Each point is reached from the start by the listed moves, each made once or not at all, plus a little noise. Say if it took an odd or an even number of moves. Then give how often each move was made.

Moves:
(1): 241 -77 -35
(2): 130 307  50
(3):  16 -63 300
Start:  -46 -115   49
Points:
 -29 -175  353 -> odd (0, 0, 1)
 192 -189   16 -> odd (1, 0, 0)
106 131 405 -> even (0, 1, 1)
 83 194  96 -> odd (0, 1, 0)

Moves:
(1): 327 -42 -58 -91   5   2  38 -58  46  10   0  77 -12  37
(2):    1  346   21 -119  -22    4  -41  -86  -58  194   53  215  102   23
(3):   46  -21  249   37  104   -2   -5   15  -34 -181   35   21   30  -44
(4):  148   82   10  334   47 -128  116  -54  -62  117  160 -120   59  -52
(5): -52  11 -78 -36 281 -33 -11 -81 -34  -9  32   2 -39  44
(6):  -8  83 -17  69  74 223  33  24  83 -25  30  27  12 -55
(7):  -1 -83  -8 -97  42 -19 316 -55  16  15  24   2 -17  12
(8):   58   96  -37  -31   56   28  -32  275  -51 -117   65   64    2    7
(9):  -63  144  -49  -34  -11  -45  -44    9  217   57   -7 -134   52   16
(10):  44 -76  23 -19 173 -42  -6 213  59 324  76 127  50  50
(11): -116    2   12  -56  -24   18  -71  -58   59  -11  243  -12 -103 -100
(12): -112 -165 -120   73 -107 -201   63  -20  152  -22  -79  325  129  -62
Start:   40  151  110  -14 -148 -282  176 -215 -265  -97   -8  268  -25   49
Points:
-131  143   24 -131  219 -106  434 -373 -165 -131  323  300 -160  -47 -> even (0, 0, 0, 0, 1, 1, 1, 0, 0, 0, 1, 0)
  90  498  305  -72  467 -117  147 -162 -255  219  201  646  149   94 -> odd (0, 1, 1, 0, 1, 1, 0, 0, 0, 1, 0, 0)
-206  354  -25 -166  -76 -361  424 -206  258  417  352  793  209  -78 -> odd (0, 1, 0, 0, 0, 1, 1, 0, 1, 1, 1, 1)
 266  732  -86  -94  269 -258  496 -570   38  264  561  316   15  -33 -> even (1, 1, 0, 1, 1, 1, 1, 0, 1, 0, 1, 0)
